Each row of a before or after table is a point. One or more steps were done to the points. Then noise was added and the rows were shuffled. The steps act on columns, c1 being the first. Write out the steps. A step turns or swaps two columns, mirrors them in a line or flattens them onto one, adds a multiple of one to another, or multiplies or shifts one. Angles are multiples of 10 degrees, from the lower column toward the higher: turns from -170 to 170, lines from 10 to 170 but not 90. Use the fewest steps. Two steps may share a column if one is a turn and the other turns, adds or multiplies; they go together, in the order done. Otherwise the lowest column goes first.

Before (9 x 3):
-18; 3; 0
64; 21; 12
49; 6; -7
-20; -47; 20
20; 23; -14
-40; -31; 17
24; 13; -18
21; 26; 13
-51; -47; -4
After (9 x 3):
51; 3; 61
24; 17; 43
61; 11; 108
-20; 0; -30
-14; -33; -8
16; 21; 17
21; 9; 22
-45; -22; -45
-51; -37; -79
Steps: add 1.5 times c1 to c3; multiply c2 by 0.7

Before (12 x 9):
-34; 47; 10; -1; 52; -30; 28; 41; -15
-48; 42; 9; 28; -32; 23; -1; 77; -40
-43; 64; 76; -27; 33; -4; -1; -40; 33
-20; 13; -11; -29; -20; 12; 7; -35; -1
-4; 50; 36; 10; 46; -50; -22; -9; -25
37; -55; 9; -15; -14; -6; -52; 14; 18
12; 9; 9; -28; 21; 14; -67; -1; -22
22; 10; 65; -19; 35; 25; -2; -25; -18
-18; -47; 30; 0; -3; -7; -25; -52; -6
9; -52; 24; 45; 26; 52; -35; -37; 12
-45; 71; 62; -20; -36; 33; 23; 64; -65
4; -64; 29; -39; 31; 25; -78; 20; -32
After (12 x 9):
-53; 51; 35; 11; 46; -47; -24; -7; -22
-69; 13; -12; -21; -20; 14; 8; -40; -2
-96; 72; 62; -31; -36; 32; 22; 61; -62
-96; 43; 10; 14; -33; 25; 0; 81; -40
-13; -52; 10; -18; -13; -8; -50; 8; 18
-38; 8; 10; -24; 23; 12; -64; -5; -25
-83; 47; 9; -8; 50; -31; 25; 42; -12
-71; -48; 31; 8; -4; -7; -23; -55; -8
-42; -54; 23; 50; 24; 54; -30; -28; 13
-28; 12; 66; -13; 37; 25; 0; -26; -20
-95; 65; 74; -22; 29; -6; -1; -45; 33
-50; -66; 31; -40; 31; 24; -77; 13; -31
Steps: shift c1 by -50; turn c4 and c8 by 10 degrees

Before (10 x 14):
4; -10; -10; 12; 23; 37; 69; 43; -4; -42; 6; 16; 26; -8
18; -6; -30; 27; -34; -10; 54; 41; -6; -39; 10; -54; -10; -15
62; -18; -2; 2; 2; 19; 55; 8; -18; -49; 3; -12; -20; 37
-5; -25; -63; 12; 18; 3; -29; -37; -64; 95; 7; 6; 69; 4
25; 26; -46; -13; 47; 27; -48; -14; -62; 33; 36; 3; 31; -33
25; 52; -4; -8; -26; 66; 42; 36; -14; -55; -25; -9; 13; 9
33; 67; 6; -14; -7; 15; 8; -84; 5; -80; 58; 63; 9; 32
45; 22; -19; -24; 9; -2; 58; 37; 21; -78; -28; -10; 30; 15
15; 0; 6; -20; 5; 15; 71; -6; -24; -32; -18; -35; 13; -24
38; -17; -56; -23; -12; 9; 11; 5; -72; 58; 26; 20; 55; -35
After (10 x 14):
-10; 7; -61; 2; 17; -42; -26; -33; 40; 92; 2; -7; 71; 11
24; 19; -24; 9; -10; 15; 63; 35; -16; -80; -34; 41; 42; -7
38; -3; -4; 33; 5; -28; 59; 13; 3; -47; 1; 55; -23; -19
7; 57; -48; -16; 1; -63; -51; -13; 37; 36; 38; 22; 37; 33
46; 8; 3; -9; 1; -18; 69; -6; 10; -37; -14; 2; 10; 28
54; -35; -32; -29; -9; 3; 54; 39; 11; -30; 13; 0; -13; -46
-2; -23; -57; -28; 4; -49; 13; 5; 53; 57; 25; 44; 56; 30
-42; 30; 2; 56; -46; -7; 8; -85; -14; -78; 58; 58; 8; 56
-9; 16; -12; -21; 10; -31; 71; 39; -19; -46; 2; 15; 25; -37
16; 4; -5; 4; -46; -59; 41; 36; -28; -50; -23; 15; 10; -22
Steps: turn c1 and c12 by 70 degrees; turn c2 and c5 by -60 degrees; multiply c5 by 0.7; add 0.7 times c8 to c4; turn c4 and c14 by -110 degrees; turn c6 and c9 by -140 degrees
